Every row gives one point. The window is the flat piece filled in between its corners: a triangle in 3 columns, a solid with four corners in 4, and so on. A path goes straight from each point to the next, and from the last back to the first. List the points from which the path goes on through the window.

Window (4 x 4):
[[-22   2  23  -5]
 [ 24 -27  20  13]
 [ 11 -40 -60   1]
 [  0  24  29  -8]]
Path:
(1): [-19  16   6  31]
(2): [  7 -34 -35  17]
(3): [ 11 -49 -31 -14]
(4): [ 10  -7  32 -17]
(5): [-1 -1 29 19]
(6): [-28  22  -4  19]
(7): [-24  -1   4 -23]
(8): [-13  -9  35 -39]
Through the window after points: 8

Window:
[[ 21  -2  56   0  -4  11]
 [ 17 -19 -38   4 -14  10]
 [-21   1  17 -11  20  11]
 [ 14  31  43 -10   4   7]
 [-60  12  -1  46 -13  12]
 [  2 -11 -39  18  38   6]]
Path:
(1): [ 9 10 16  5 13 38]
(2): [  6  -6 -20   6  26  46]
(3): [ -2  -9 -20   9  13  -7]
(4): [ 11  -3  46  -7  -2 -35]
(5): [16 10 35  8  3 52]
(6): [-14   4  18  -2  16  30]
(7): [-19   0  13 -15  15 -22]
(8): [  5   6  17   3   7 -15]
Through the window after points: 2, 4, 6, 8

Window (8 x 8):
[[ 42 -11  15  -6  11 -10  34  -5]
 [-13  10  25 -24  45 -21 -21 -16]
 [  3 -14 -24   7  -3   3  12  17]
 [ 36 -32  39  23   2 -42   9 -20]
 [-11  26  -9  -1 -35  23  28  24]
 [  5  25   4 -21  37 -60 -20 -19]
 [ -4  39 -26 -30 -11  24 -33   4]
 [-31  23 -29 -60 -23   7 -19   8]]
Path:
(1): [-16  15 -15 -20  -8   2   6 -40]
(2): [  6  13 -19  -7 -23   6  17 -35]
(3): [ 19  10  -3  -8 -11 -16   0  38]
(4): [ 25  -5  12 -21   2 -20   3  39]
(5): [  8   1 -11  -6   4   1  19 -22]
(6): [-23  23 -22 -16 -17   6   7 -34]
(7): [ -7  10 -10 -18  -9  -2 -10  29]
(8): [  9   1  20 -26   5 -28   2  49]
(9): [-13   6  -9 -16   4 -14   7 -44]
(10): [ -2   9   8 -17  24 -12   0 -24]
(11): [  6   3  20 -20  23 -16  -8   9]
(12): [  9  17  -3 -27 -10  -4  -9  45]
(13): [-18  17 -20 -11 -14  14   3 -23]
(14): [ 10  -7   1   0   4 -22   6 -27]
(15): [ 20 -10  29  -2   4 -22  -8  25]
(16): [  6  -1   4 -37  -3 -17 -18  46]
Through the window after points: 4, 10, 12, 14, 16

Window:
[[ 53   6  13  12  32  12  -4 -31  17]
 [  8  12  53  -8  30   5 -13  26  13]
 [-25 -35 -28 -14 -21 -14   8 -45  -3]
 [ -6  23 -12  21 -26  12  -3  -5   1]
 [-25 -18 -33 -11 -25   9  44   0 -12]
 [ -8   4  -6 -10 -42 -37  14  45 -16]
 [-44 -41 -14  29   8 -37  34 -21  -4]
 [ 22  36  36  -5 -16   1  13 -13  -5]
 [-24   3 -55 -25   5 -15  28 -48   8]]
Path:
(1): [-27 -22 -16   0 -24  -5  24 -26  43]
(2): [-13  -7 -24  -1   2 -17   7 -27 -32]
(3): [-27 -25 -13  17   3 -31  22 -10 -26]
(4): [-33 -25  -4  16 -10 -22  36 -17  43]
(5): [ -6 -14   5   3 -35 -12  22  19  22]
(6): [-11  -2   2   3  -2  -8   6  10 -60]
(7): [ -1  -2  -4   3  16  -9   6  -2 -35]
(8): [ 1 -8  6  6  0 -8 15 -9 21]
Through the window after points: 1, 3, 7

Window, 11 rows:
[[ 15  -7  10   1  -3  13  -4  15 -14  26 -16]
 [ 29  46 -34  12   1 -60  -7   0  18  -8  24]
 [  8  -6  -7 -26   6  -7  -5  12  25  12  -4]
 [ 22  -8  -6   6  -9   3  16   3   9  -1  -3]
 [ -8 -20  15   6  -4  -7  -1   5  -5   9  -3]
 [ 25 -10  11  10  -5  23 -21  -2  18 -17 -15]
 [-33  14 -10   5 -23 -14   3  14  23  16  -7]
 [  1  -9 -13   2   1  17 -10 -12   1   8  -4]
 [ -3  -6  -3 -10 -10  16  -6  12  -1 -19 -15]
 [ 13   5  14  10  15  23   5   5   8 -14  -2]
 [  6  -3  14 -31 -11  13  -3 -14   8   9 -19]]
Path:
(1): [  6   4  -9  -1  11 -13   3  -8  19 -13 -32]
(2): [  2  -8   3 -17  15  -2   0  -3  18  -4 -40]
(3): [ 11   0   2 -10 -15  10  -5   4   5  14  16]
(4): [18 -7  7 -5 -8 13 -9  3 -4  3 15]
(5): [ 18  -7  -1   1   7   4   0   1   2  -2 -16]
(6): [  1   1   4   2   4  -2  -1   5   9  -3 -23]
(7): [  0  -3   4  -7 -13  16 -10   4   5   7  12]
(8): [13  6  6 -2 -8 19 -5  6  7 -3 22]
(9): [  7   8   0   9  18 -12   6  -1  13  -7 -32]
(10): [ -3 -11   7   5   5   5   8   1  17   2 -41]
(11): [  1  -7   3  -3 -14  20  -8   6   6   2   3]
(12): [  7   3  -3  -3 -13   2  -7   4  14  -3  17]
Through the window after points: 2, 8

Window:
[[  0 -17  13 -36   1 -19   9  37   3   7  15 -22]
 [-23  17   8 -12 -26 -14  37  18  -8  -1  60  59]
 [ 25  40 -13  12  15  10  53  19  48 -11 -12  11]
 [ -7  40 -44  -3  42 -13 -23 -36   4   4  -8  -5]
 [ -4 -13 -22  -9  -3 -49 -46 -22  25 -10  -6 -24]
 [-39 -16  -6  -9 -35  -6  29  25   1  29  22  19]
 [-30  16  19   4 -37   4  25  29 -14 -12  28   4]
 [ 15  14  -2 -16  -4 -47 -32 -24   1  26 -26 -20]
 [  1 -21  -3 -37 -19 -11   9  -6  -7 -13 -16  -5]
 [ -3  27   4 -10  17  13 -17 -22  37   6  -2  13]
 [ 32 -17  -5  -3 -29  18  19  42  -1   4  18   4]
 [  7  20  -6  30  58 -14 -10 -27  20  -4 -29  17]]
Path:
(1): [ -9  37 -36 -19   1 -15 -21  23  17 -16 -10  13]
(2): [ -6  15 -10 -26   4  -6   4  28  -3  14 -23  20]
(3): [ 2  7 -1  3 -7 -4 15 -4  8  0 19 -4]
(4): [ -1  -1   4   9  -7 -12  38 -12  13   6  46  -3]
(5): [ -6  14  -3 -19 -11  -2   1  23  -1  -2   8  37]
(6): [ -4   2  -8  -5  -1 -13 -11  10  13  -3  -7  10]
(7): [ 21   4  -1  -9  17  -5  14 -34  12  10  13 -21]
(8): [ 12 -11   3  -2   8 -16  26 -38  29  17  20 -17]
(9): [-10  33 -11   4  33 -11 -33  23  -4 -15 -37  29]
(10): [-12  10 -20  -1 -24 -30 -13  58   2 -28  -5  30]
(11): [ -5   3   6 -20  -9 -10  20 -12  -1   9  24  13]
(12): [ -3 -20  27   4  21 -16  20 -45   4  25   4  -9]
Through the window after points: 4, 6, 8, 10

Window (14 x 14):
[[-50  -7  12 -45  27  33   5  24  15  -9 -29 -21  -6 -22]
 [  5   5   1 -20   8  -4  -6 -19 -36 -26  20  59 -33 -14]
 [ -4  17  22 -18 -11  51  34 -20 -30  -2  27  56  31  -7]
 [-18 -36  10  -6  34  10  29 -38   9   3   8  30 -14 -19]
 [-23   6  -7 -13  33 -35 -28  -7 -18   7 -16  -5   5 -38]
 [-36   5  23  40  37 -41  -6  22  -1 -38 -19  12 -16  -2]
 [ 12  21  13  43  37 -28  45  -5 -35 -31  -2  19 -42   9]
 [  4  -4 -41 -29   6  11  -2  29 -14 -10  23 -35  22  -4]
 [-13  24 -41   0 -36 -44   0  -5  24  11 -31  14  -5  10]
 [ 44  11  -5  45 -20 -10  15  47  -4   7  -1  -1  -9 -16]
 [ -5  20  -1  -8  -1  25 -18 -12  32 -41 -22  12  -6 -46]
 [ 39  -5   7 -21 -53  30  10  15 -41 -22  24 -34  -3   1]
 [-33   7  -5 -12  -6  22 -39 -20 -25  11 -42  28   0  27]
 [-17  39  27  46   0  38  16  25  -8 -23  34   5 -19 -32]]
Path:
(1): [-20  -2  -4 -15   6  19  12  11 -18 -12 -14  -2 -16 -25]
(2): [-18   6  17 -27  18  11  -6   8  10 -15   2   6  -3  -1]
(3): [ 35  24   9 -29  -1 -14 -13 -16  33 -19  19  26  11   5]
(4): [-35   6 -24  13 -13  -6  11   1 -15   1 -28  15 -17 -13]
(5): [-11  11  -9   5 -21   9   5  -7 -23 -16 -15  11  -9 -22]
(6): [ 32   4  16 -30  12   4 -20  24  29  -5  22 -19   6  16]
(7): [  2  23  21  -4   9  23   9  -3 -13 -12  30  23   2  -2]
(8): [-25  -5 -11  14 -14  11  17   1 -24  -9 -22  22  -8 -43]
(9): [-16  -4 -12  10   8 -10  15  17 -50 -26 -21  24 -15 -29]
(10): [  5  17  12   9  15   4   6 -15   9  -6   4   8 -13   8]
(11): [ 13  41  27 -22   6  36  -6 -11   0  -4  12  -8  -1  11]
(12): [ -6  -6 -11  -5 -13   0   2   9 -10 -20 -10   0  -7 -23]
(13): [ -8  -7 -17  18 -14   6  21   3 -30  -2 -11  18   7 -15]
(14): [ 22  24  25   5  15   3  -4  17  13  -6   7   9 -24   1]
(15): [33 18 44 -1 -9 11 -7 23 16 -2  4 12  0 12]
(16): [-12   0 -60  32  -5  -1  33   8 -40 -10  -1   8  -5 -46]
Through the window after points: 1, 3, 5, 7, 9, 11, 13, 15
